Each row is a point. Examples show where two turns around zero, p and q, send a point. Where does a point land after both, in the order given? Backwards means that the second turn is done in reverse. Each puzzle has new turns, and all numbers are rounded.
(in the rows, 128 means zero)

Turn p:
[128 112] => [122 113]
[164 160] => [173 144]
[105  97] => [ 95 108]
[111 129] => [113 135]
[132 142] => [137 139]
Turn q:
[113 133] => [112 128]
[119 155] => [111 151]
[152  96] => [161 105]
Where do these land?
p, then q backwards: [ 92 135] => [105 157]
p, then q: [171 139] => [172 136]
p, then q: [123 148] => [124 148]
q, then p: [130 119] => [129 119]
q, then p: [125 100] => [123 100]

Turn p:
[ 68 129 135] => [ 73 150 116]
[136 111 144] => [124 107 140]
[140 146 103] => [153 144 114]
[152 120 114] => [152 114 120]
[144 133 144] => [137 124 149]
Turn q:
[103 152  96] => [ 96 145  98]
[111 110 141] => [115 115 149]
[118 101 115] => [115  99 126]
[135 132 105] => [129 125 104]
[145 136 136] => [147 136 129]
[157 137 174] => [168 146 161]
Where do these land?
q, then p: [115 109 133] => [108 116 131]
p, then q: [113 130 112] => [117 134 110]
q, then p: [113 106 126] => [106 114 124]
p, then q backwards: [121 114 126] => [122 121 115]
p, then q: [151 116 120] => [146 108 124]
q, then p: [155 193 151] => [177 176 155]

Turn p:
[110 127 138 106] => [107 123 138 109]
[132 118 148 132] => [133 118 148 133]
[112 102 133 119] => [105 107 136 133]
[115 165 138 113] => [123 156 136  97]
[159 119 145 141] => [160 114 142 139]
[114 148 125 172] => [130 168 133 158]
[153 116  70 114] => [137 108  66 129]
Turn q:
[133  88 117 119] => [129  89 111 130]
[141 143 113 130] => [136 144 113 119]
[132 132 138 103] => [138 121 143 108]
[139 107  98  94] => [132  98 103  95]
[ 99 162 148 156] => [105 168 154 147]
[132 158 157 167] => [138 169 148 161]
[120 106 125 127] => [119 107 124 134]
Where do these land?
p, then q: [120 150 130 134] => [130 147 137 116]
q, then p backwards: [ 82 163 120 114] => [ 79 150 143 108]
p, then q: [142 139 159 110] => [153 111 151 116]
q, then p: [153 112 112 153] => [142 132  97 152]
q, then p: [133  99 115 101] => [115  90 116 132]
q, then p: [137 104 133 156] => [138 132 122 164]

Turn p:
[174 119 122 148] => [159 139 104 159]
[ 98 101 154 144] => [117 101 165 146]
[116 169 125 127] => [105 160 130 111]
[120 120 103 124] => [115 113 109 124]
[122  96 138 119] => [139  97 139 129]
[139 163 126 106] => [132 158 120  99]
Turn q:
[145 170 126 135] => [147 169 119 129]
[175 118 121  89] => [167 120 156  90]
[107 121 122 156] => [114 118 106 151]
[114 114 146 135] => [111 118 138 144]
[ 99 118 126 124] => [100 117 121 125]
Where do these land?
p, then q: [ 99 137 126 119] => [ 99 126 137 119]
q, then p backwards: [112 102 130 141] => [112 104 116 140]
p, then q backwards: [128 176 136 134] => [120 171 143 112]
q, then p backwards: [140 107 135  85] => [102 123 154  95]
q, then p: [144 135 132 105] => [146 138 138 110]
p, then q: [131  85 132 152] => [141  97 125 164]
q, then p: [142 154 105 160] => [125 153  87 140]

Turn p:
[125 113  87 162  96 150] => [137 102  99 173 127 159]
[147 104 142 161  93 115] => [157 115 132 167 102 108]
[107 137 144 100 160 101] => [105 148 127  91 139  98]
[148 101 146 136 136 145] => [142 104 158 136 137 121]
[134 124 135  97 132 101] => [135 129 123  94 118 106]
[124 159 101 128 117 158] => [119 138 118 132 127 177]
[ 95 155 135 101 139 132] => [ 87 147 127 103 126 134]
[143 132 134 141 152 122] => [142 142 141 129 149 120]
Turn q:
[109 113 129 144 103 118] => [119 110 130 138 119  97]
[120 100 126  85 153 136] => [122 107 114  82 142 149]
[165 141 137 150 160 112] => [143 156 132 151 169 141]
[141 164 165 153 120 134] => [128 163 171 150 125 126]
[155 137 123 149  95 127] => [158 127 140 160 114 118]
[101 130 107  99 113 120] => [126 124 103 101 101 114]
[104 110 109 116 152 149] => [100 109 105 114 127 151]
Where do these land?
q, then p: [109 124 113 142 118 157] => [114 107 117 157 116 128]
p, then q: [109 118 108  97 116 156] => [110  87 119 110 111 138]
q, then p: [136 132 178 127 138 110] => [116 158 157 103 133 106]
q, then p backwards: [127 107 107 123  71 118] => [144  83 138 123  94 102]
p, then q backwards: [162 125 120 121 149 129] => [158 119 141 107 131 119]
q, then p backwards: [146 104 111 142 100 116] => [143  90 123 147 116 117]
q, then p: [139 184 146 142 155 101] => [120 195 137 124 133 151]
q, then p backwards: [112 124 138 138 160 108] => [100 134 122 131 160 124]
q, then p: [112 133 131 119 145 156] => [ 97 115 132 128 120 144]

Turn p:
[143 119 142 148 148 180 136 111] => [131 150 134 156 150 162 157 105]
[121 125 156 171 112 108  95 176] => [142  95 161 168 146 101  86 136]
[134  89 149 116 118 139 128 122] => [135 122 144 113 131 150 119  93]
[129 133 114 122 136  98 120 108] => [130 131 102 106 136 107 125 134]
[ 86 166 106 107 122 100  99 129] => [113 143 105 115 112 109  88 177]
[174  89 125 123 128 151 135 122] => [158 110 125 122 132 158 155  91]
[ 94 149 128 137 146 113 141 125] => [ 91 140 127 129 137 108 127 147]
[148 143 137 103 146 143 146 121] => [136 146 139 110 128 143 161 138]
[127 132  87 104 132 126 138 127] => [119 119  98 111 106 138 141 144]
[130 115 151 148 139 159 154 140] => [113 126 158 152 139 145 151 109]
[121 150 112 129  81  91 115 127] => [140 127 113 126  91  86  98 136]
Turn q:
[114 109  58 153 133  72 114 109] => [149 145  74 130 174 120  69 105]
[118 121 103 110  89 137 121 133] => [136 115  96 116  99 148 115 129]
[145 126 145 109 147 156 115 151] => [141 124 154 112 128 142 156 154]
[124 109 153 124 140 116 135 155] => [122 119 137 131 134 106 131 165]
[164 118 137 116 140 101 115 131] => [144 115 159 109 144 115 106 134]
[114 148 134 171 116 140 127 148] => [138 131 122 180 119 132 143 128]
[126 152 149 123 115 145 127 123] => [118 131 146 137 102 141 139 122]
[159 110 142 114 134 146 147 145] => [138 103 143 105 125 111 156 139]
[ 96 130 140 108 133 147 127 121] => [ 98 143 123 121 118 146 141 143]
[148 114 146 171 117 142 132 103] => [118  92 138 155 145 128 143  96]
[100 172 100 109 144 106 148  90] => [108 192 116 113 119 119 110  94]
Where do these land?
q, then p backwards: [129  74 111 136 121 122 128 146] => [139 117  95 134 153  98 103 142]
p, then q: [113 115 187 107 135 143 117 156] => [101 121 179 135 129 152 152 158]
p, then q: [134 147 107 146 126 145 115 103] => [158 144 116 142 129 124 130 100]
p, then q backwards: [115 159 103 121 104 157 137 128] => [ 92 158 135 120 105 140 131 147]
p, then q: [121 141 145 151  98 123 125 132] => [125 120 145 157 132 128 101 119]
p, then q backwards: [160 189 108 122 120 146 129 131] => [111 154 124 127 133 150 139 191]
q, then p: [130 106 109 152 143 119 157 112] => [110 123  95 105 148 112 140 132]
p, then q: [122 121 128 112 180  81 117 122] => [133 161 125  85 148 117 124 172]
p, then q: [127 101 154 103 125 117 127 121] => [107 129 151  99 124 147 125 132]

Turn p:
[153 123 134  86 145 137 139 128] => [159 150 131 116 131 148 146 104]
[111 110 148 162  88 109 138 132] => [108 116 127 141  87 108 133 166]
[164 155 104 108 145 124 135 106] => [153 151 118 144 157 116 127  91]
[104 128 137 170 113 130 142 166] => [ 94 116 103 131 119 137 130 174]
[139 110 102 112 158 141 133 105] => [153 105 125 123 143 132 138  89]
[ 97 136 169 170 120 126 123 129] => [ 87 117 145 155 108 143 117 160]
[123 138 103  82 147 116 126 117] => [145 139 148 109 164 116 146 104]
[138 136 109  99 121 157 117 115] => [129 142 124 103 132 124 118  88]
[123 115 145 163 115 113 100 154] => [125 115 130 129 112 129  98 175]
Turn q:
[126 141  97 128 118 106 122 143] => [121 132 114 145 111 103 107 138]
[137 112 133 128 117  85 103 170] => [152 135 160 161 125  89 114 144]
[133  95 105  99 112 114 130 100] => [145 103 121 103  96 100 137 113]
[131 130 134 135 107 141 154 136] => [129 129 135 125 109 157 119 138]
[123 150 152  98 150 147 122 104] => [113 155 126  95 149 133 147 105]
[156 117 121 144 126 139 147 126] => [151 118 113 125 123 149 130 147]
[108 132 131 141 148 126 173 111] => [ 95 116 121 122 120 149 160 149]
[123 161 157 153 143 105 100 136] => [118 161 135 172 155 124 142 121]
[163  97 141 114 149 141 115 162] => [170 127 149 108 161 118 116 152]
[ 82 146 109 140 110 177 114  92] => [ 87 106 103 123 131 159 106  74]
Where do these land?
q, then p: [156 144 152 117 140 163 129 142] => [132 155 127 121 155 160 115 104]
p, then q backwards: [ 98 139 149 104 132 117 115 115] => [105 123 165 114 129 125 132 145]
q, then p: [118 141 110 146 103 142  91 159] => [127 103 147 138 133 125  74 132]
q, then p: [125 161 134 137 147 110 153  98] => [ 92 129 102 128 145 117 159 124]
p, then q: [135 101 162 137 119 105 158 136] => [142 129 139 141 100 160 104 155]
q, then p backwards: [137 131 102 116 132 147 141 122] => [132 117 114 134 117 147 121 153]
p, then q: [119 143 140 151 107 110  85  88] => [135 134 160 178 140 116 144  95]
p, then q backwards: [132  88 104 135 152 145 137 159] => [151 100 107 141 142 159 146 101]
q, then p: [160 109 122  91 154 121 151 160] => [161 171 128 104 143 141 138 160]
p, then q: [ 99 123 106 145  96 119 120 101] => [120 112 157 150 107  97 149 120]

Turn p:
[132 137 128 104 114 121  88 122 176] => [ 89 114 171 111 130 108 108 135 141]
[131 140 115 101 128 131 117 118 120] => [123 119 128 110 135 109 126 107 121]
[146 128 119 103 114 114 152 135  99] => [157 139 119 116 104 109 134 101 129]
[130 147 135 122 132 115 139 154 116] => [141 150 129 124 114 121 125 130 103]
[ 86 142 118 123 126 113 143 122 123] => [106 158 106 138 135 109 140 123 123]
[138  86 133 174 113 137 138 129 209] => [106 126 150 132 117 174 122 185 195]
[151 139 113 163 123 146 112 120  94] => [141 114 118 135 137 168 108  94 115]
[132 117 119 131 150 110 123 128 106] => [154 129 117 139 145 116 114 125 126]
[ 73 131 110 126 148 173 131 148 104] => [103 115  63 125 134 128 138 143  90]
[150  94 190 150 117 114 117 111 122] => [155 104 171 181 120 141 146 135 141]
[137 147 127 111 144 135 148 121 140] => [132 139 134  97 138 126 147 131 124]
Turn q:
[ 81 139 143 147 107 135  88 132 113] => [142 113 167 129  97 124  84 121 148]
[130 127 103 129 124 162 117 130 112] => [124 139 123 117 128 155  97 140 118]
[147 122 144 132 109 135 143 117 124] => [141 140 126 141 144 145 139 120 142]
[157 146 112 118 142 132 117 143  98] => [132 164 114 121 115 130 120 127  94]
[110  87 141 120 150 116  90 112 110] => [159  83 117 145 124 114 102 119 105]
[124 155 125 110 154 156 162  93 116] => [117 136 116  82 159 139 128  89 124]
[157 103 144 127 114 158 135 157 162] => [145 142 127 138 161 132 139 181 144]
[135  85 148 159 145 133 133 110 160] => [127 102 104 159 168 111 122 138 153]
[108 162 112 125  87  98 144 124 163] => [ 99 121 147 114  91 138 168 128 166]
[150 130 139 125 141  94 125 134 140] => [133 133 112 142 119  99 155 128 123]
[108 151  99 117 135  89 154 156 112] => [ 88 132 155 120 103 120 155 117  93]
Where do these land?
p, then q backwards: [ 88 125 177 172 154 154  96 156 117] => [143  52  87 130 124 119 130 163 113]
q, then p: [136 121 134 106 126 105 113 128 136] => [148 136 123 125 106 133 126 118 147]
q, then p: [144 147  91 132 143 112  92  80 113] => [ 91 114 104 119 128 124 107  77 160]
p, then q: [125 147 125 115 128 112 151 148 147] => [134 145 148 108 105 125 148 123 128]
q, then p: [103 112 124 120  84 109 153 132 109] => [132 107 125 148 115 160 173 141 128]
q, then p: [159 125 114 113 145  84 148 132 128] => [142 166  89 132 125 135 142 104 135]
p, then q: [148 118 127 154 104 152 104 142 135] => [152 114 134 134 137 148  97 154 143]
q, then p: [146 162 154 141 134 153 160  87 138] => [108 141 144  84 178 117 144 134 141]
q, then p: [119 106 116 125 128 157 142 127 151] => [131 112 110 118 131 117 122 164 118]
q, then p: [112 117 119 103 134 142 123 148 107] => [149 102 126 137 116 117 131 119 103]

Turn p:
[ 91  84 108 129 115 130 134 139 133 111 118] => [146 118  99 118  80 123 131 120 107 128 144]
[121  88 106  94 100 160 141 148 117 112 104] => [180  99 121 106  99 146 143  98 119 122 143]
[ 95 114 108 110 135 131 120 118  79  96 134] => [117 102 116 101 111 124 110 111 130  89 168]
[147 164 131 145 126 104 139  96 132 176 138] => [ 79 144 143 125 158 132 128 124 137 164  99]
[ 75 132 123 116 120 129 124 137 124 110 100] => [143 152  91 108 104 128 120 110 140 109 145]
[139 173 122 139 143 147 143 138 156 138 164] => [111 137 142 138 143 106 172 149 158 123 102]
[177 141 113 145 139 100 144 153 138 130 149] => [109 136 160 161 151 122 167 135 103 138 134]
[101  91 143 120 145 123 132 107 143 112 102] => [149 124  98 131 110 104  90 113 109 126 119]
[159 153 159 126 149 126 153 136 118 136 143] => [113 123 138 155 170 136 140 127 129 108 103]
[164 138 135 114 116 113 110 168 128 164 158] => [127 139 155 116 162 160 159 165 104 132 123]
[146 134 162 174 116 125 120 119 104 121 123] => [107 125 133 171 128 161 101 139 143 133 133]
[105 108 142 112 107 142 105  96 141 137 138] => [137 121 129  94 103 129  95 143 133 133 103]
[147 151 117 162 168 128 111 124 122 157 121] => [106 127 120 145 171 112 129 147 147 159 146]
[124 120 124 106 113 132 117 112 155  92 101] => [166 145 144 124 101 110 106 108 131 125 130]
Turn q:
[159 122 129 117 132 129 104 130 122 104  90] => [168 150 147 120 146 114 129 140 108 116 136]
[120 127 128 138 117 150 188 113 134 160 126] => [123 108  85 138 109 154 122 106 107 146  97]
[138  99 102  96 135 122  99 136 124 103 123] => [144 121 139  97 137 108 127 165 124 104 150]
[135 111 111 114 174 123  91 139 119 124 129] => [150 110 164 100 125 113 111 139 144 121 155]
[113 148 121 166 101 155 160 139 112 132 145] => [ 90 139 102 140 141 147  96 110 130 135  97]
[100 132 130  87 139 136  80 127 133 118 113] => [125 132 176  91 124 136 159 146 125 113 135]
[114 117 134 139 117 137 128 103 157 115 154] => [112 101 118 145 149 142 152 125 139 110 125]
[136 151 125 137  92 103 175 118 104 150 146] => [100 146  77 146 104 103 123 106 124 142 112]
[125 143 125 156 135 127 124  94 122 139 129] => [127 123 135 144 121 123 125  91 136 110 114]
[149 116 157  95 146 146  83 139 134 124 141] => [144 127 152  95 155 135 152 126 133 139 173]
[149 135 107 106 148 117  78 154 163 125 113] => [171 146 153 103 126 132 141 159 167 116 146]
[105 113 151 168  95 113 167 135 121 155 127] => [ 96 133 100 180 105 150 111 120 107 141 130]
[121 149 144 145 132 107 187 137 120 115 128] => [115 126 114 164 123 108 117 131 121 171  94]
Where do these land?
q, then p: [132 136 133 136 109 101 111 109 147 131 180] => [108 140 121 136  89  84 146 124 118 132 107]
p, then q: [115 148 151 160 133 101 173  96 149 147 110] => [130 140 156 148  83 144 124 110 129  90  87]
q, then p backwards: [140  97  94 132 146 157 118 142 114 163 126] => [105 102 137 101 110 136  97 112  94 118 110]
q, then p backwards: [104 102 127  89 153 106 145 138 143  90 113] => [151  94 118 138 141 146 104 139 152 142 176]
p, then q backwards: [131 113 149 131 101 168 133 111 107 137 104] => [127 127 115 152 160 153 145 134 156 157 135]
q, then p: [166 158 132 124 138  98 102 128 120 128 126] => [104 163 161 139 145 118 129 125 119 132 102]
p, then q: [126 170 132 109 127 142 114 104 132 140 127] => [153 124 150 124 122 137 167 139 141 141 120]
q, then p backwards: [115 117 145 148 151 130 109 151 138  89 148] => [175 148 131 143 145 138 103 118 109 135 138]
p, then q: [105 120 107 132 165 102 135 133 141 119 114] => [110 129 122 132 103  86 117 127 150 114 123]
p, then q: [160 112 101 111 144 134 153 143 101 103 125] => [122  84 113 149 148 100 122 111 110 130 146]
q, then p: [163 131  90 155 103 104 116 109 164 150 140] => [134 144 173 154  92  88 151 120 138 144 141]
p, then q: [104 127 133 154 109 139 108 154  97 108 146] => [ 99 128 107 118 167 152 120 155 142 124 122]
q, then p: [129 149 157 114 116 164 168 148 121 127 119] => [124 113  99  98 168 137 133 111 152 150 134]
p, then q: [102 111 141  98  96 146 107 126 119 159 115] => [154 140 118  69 136 140 142 135 116 120 134]
